Each row of a before or after table is a point. One or more steps were done to the points. Then noise was added and the rows were shuffled. The steps act on how far a point lies along the listed directions, d1 being the first. What was done? A step turns or swaps two directions, mirrors them in a line or flattens them onto one, adds a multiple of one to another, or multiplies one. Angles are multiples of 10 degrees, from the lower direction toward the higher: turns from -170 to 170, lines from 10 to 170 but not 90. Use the fewest steps. Two steps may share a direction if one is a turn and the other turns, adds or multiplies; they go together, in the order done. Otherwise the lowest direction goes first.
In the rows, 128 means zero.

Directions:
(1): [111 179 181]
(2): [ 55 120 111]
(3): [122  73 180]
Before (10 x 3)
[[182 132 155]
 [131 118 160]
 [154 152 164]
 [165 128 154]
 [188  65  12]
 [127 163 175]
 [ 43 165 131]
 [165 157 100]
 [147  98 125]
 [170 160 186]]
After (10 x 3)
[[ 80 132 171]
 [134 109 114]
 [143 183 158]
 [140 165 144]
 [113 131 145]
 [146 148 128]
 [197  56  21]
 [171 155 111]
 [155 157 125]
 [120 169 164]]
Steps: flatten d2 and d3 onto the line at 40 degrees

Directions:
(1): [156  80 189  75 183  90 149 158]
(2): [132 138 214 156 138 186  73 106]
(3): [177 144 157 110  71  80 141  51]
Before (12 x 8)
[[ 91 141 168 165 148 187  91 152]
 [119 149 146 135 123 121 109 123]
 [113 125  99 117 132 123 121 130]
 [159 117 141 102 130  75 201 126]
 [141 111  86  79 122  63 169 142]
 [128 163 140 136  85 159  98  82]
 [101  90 145  85 203 105 142 203]
 [154 116 150  89 164  90 155 139]
 [ 72 144  70 149 132 156 131 161]
 [142 138 128 133 119 108 138 121]
 [111 161 100 150  83 139 118  79]
 [154 126 200 118 120 124  99  87]]
After (12 x 8)
[[ 94 190  65 185  51 169 102  59]
 [165  99 248 111 176 122 154 132]
 [145 142 148 144 122 123 124 120]
 [ 92 140  48 128 112 101 169 160]
 [118 151 120 131 112 102 125 129]
 [121  54 211  47 249  92 144 222]
 [143 107 229 113 171 153  87 136]
 [122 181  64 139  53 137 123  71]
 [166 107 138  79 114  56 154 101]
 [ 58 169  67 180 112 190 107 146]
 [173  95 216  71 202  93 143 155]
 [113 131 116 129 137 145 100 126]]
Steps: multiply d1 by 2; mirror d2 and d3 in the line at 80 degrees
